Rows are points. Each copy is the shape, with its points in the same order, turned, moved and blurred by noise. Say if it was mirrored as well.

Shape:
[[  7 -19]
 [ 15  -5]
 [  1  37]
 [ -5 -36]
 [ -1  31]
 [ 10  38]
 [-25 -50]
 [-20   3]]
Copy 1, 8 rows:
[[-15 -18]
 [-17   2]
 [ 24  23]
 [-23 -36]
 [ 21  15]
 [ 16  25]
 [-23 -60]
 [ 16 -15]]
Copy 1 is: mirrored
Copy 2, 8 rows:
[[ 16  16]
 [ 26   5]
 [ 12 -41]
 [  6  30]
 [ 11 -35]
 [ 22 -40]
 [-15  45]
 [ -6  -8]]
Copy 2 is: mirrored
Copy 3:
[[  5 -24]
 [ -5 -11]
 [-18  36]
 [ 28 -24]
 [-18  34]
 [-30  30]
 [ 51 -22]
 [ 18  17]]
Copy 3 is: mirrored
Copy 4:
[[ 24   4]
 [ 19 -10]
 [-24 -28]
 [ 31  22]
 [-19 -21]
 [-19 -37]
 [ 27  47]
 [-10  11]]
Copy 4 is: mirrored

Shape, 8 rows:
[[ 21   0 -39  30]
 [ -1  17  -9  -6]
 [  2   4   4  12]
 [ 60  23   5 -12]
 [ 20   9   3   0]
 [ -3 -23  27 -31]
 [ -2  -3  -4  26]
 [  7  36 -10 -15]]
Copy 1, 8 rows:
[[-56   5  15  22]
 [ -6   9   5   3]
 [-12 -15  10   9]
 [-20  11  59 -29]
 [-11  -5  23  -6]
 [  7 -30 -11 -37]
 [-22 -21   8  19]
 [  4  24  16   0]]
Copy 1 is: mirrored
Copy 2, 8 rows:
[[-44  21 -11  -6]
 [ 11  20  -7   2]
 [ -4   1   4   9]
 [ 14  42  40 -33]
 [  1  14  10  -6]
 [ 28 -31   7 -15]
 [-21  -5   3  14]
 [ 22  37 -11   3]]
Copy 2 is: mirrored
Copy 3, 8 rows:
[[ -1 -55  26  -3]
 [ -8  -2  19 -11]
 [ -4 -11   0   1]
 [-22 -28 -16 -55]
 [-12 -17  -5 -18]
 [-42  18 -19  12]
 [  6 -23   6  14]
 [ -5   4  25 -33]]
Copy 3 is: mirrored

Shape (11 x 6):
[[ 19 -30  -7  18 -25  20]
 [ 23 -38 -24  -7  52  19]
 [ 38  38  22 -11 -24  -8]
 [ 29  32  -7 -16 -24 -18]
 [-29   6  17 -39  20   7]
 [ -2  13 -34  -9 -29  -4]
 [-18   5 -17  37 -29  17]
 [-33 -16 -11 -14  12 -21]
 [ 15  40  -8  -3  44  -8]
 [  0  34 -10 -17  18  -8]
 [ 25 -45  -1   8  -7  -4]]
Copy 1:
[[ 46   1   4  10   1 -16]
 [ 28  40 -26 -11  44  21]
 [ -9 -13 -37   2 -15 -60]
 [-21  -1 -22  18   5 -53]
 [-31  11 -31   3 -18  25]
 [-12   1   9  34  12 -27]
 [ 17 -38  27  24   7 -12]
 [-28  20  15   2   1  15]
 [-37 -14 -43 -10  37  -6]
 [-40  -3 -30   3  23  -9]
 [ 36  30   8 -14   6 -17]]
Copy 1 is: mirrored
Copy 2:
[[ -9 -37 -16  27  -4  -4]
 [-11 -49  34   4   1  57]
 [-13  33  -6  15 -49  -8]
 [-16  38  -4  30 -20   4]
 [ -1  15  15 -44  15  13]
 [-22  18  -2  32  20  -4]
 [  5 -19   6  33  18 -40]
 [ 23   8   5  -6  37  25]
 [  7  21  56   6 -19  21]
 [ -8  28  35   3  -2  11]
 [ 11 -34 -24  23  -5  28]]
Copy 2 is: only turned
Copy 3 (11 x 6):
[[ 21 -17  21  19  38   6]
 [ 19 -42  20 -24 -35  13]
 [ -8  49  15 -14  22 -28]
 [ -8  29  13 -10  19 -48]
 [ 18  23 -43   4 -37 -23]
 [-11 -11 -18   7  17 -48]
 [-12 -14 -14  13  43   0]
 [ -6  -8 -18  33 -28 -23]
 [-32  18   1 -38 -28 -10]
 [-20  15 -22 -19 -17 -31]
 [ 22 -15  42  16  -2  -5]]
Copy 3 is: only turned
Copy 4, 11 rows:
[[ -3  39 -19 -17   5  -9]
 [ 17   2 -39  32 -43 -17]
 [-36 -31 -22 -39  24  11]
 [-10 -33  -3 -29  32  -6]
 [-40 -19   5  48  -2  10]
 [ 13  -4   7  -4  37  -7]
 [ 13  36   1 -12  26  39]
 [  1  -3  32  30 -14   1]
 [  5 -53 -24   7 -15  28]
 [ -2 -39  -5  14  12  21]
 [ -2  30  -7 -19 -26 -21]]
Copy 4 is: only turned
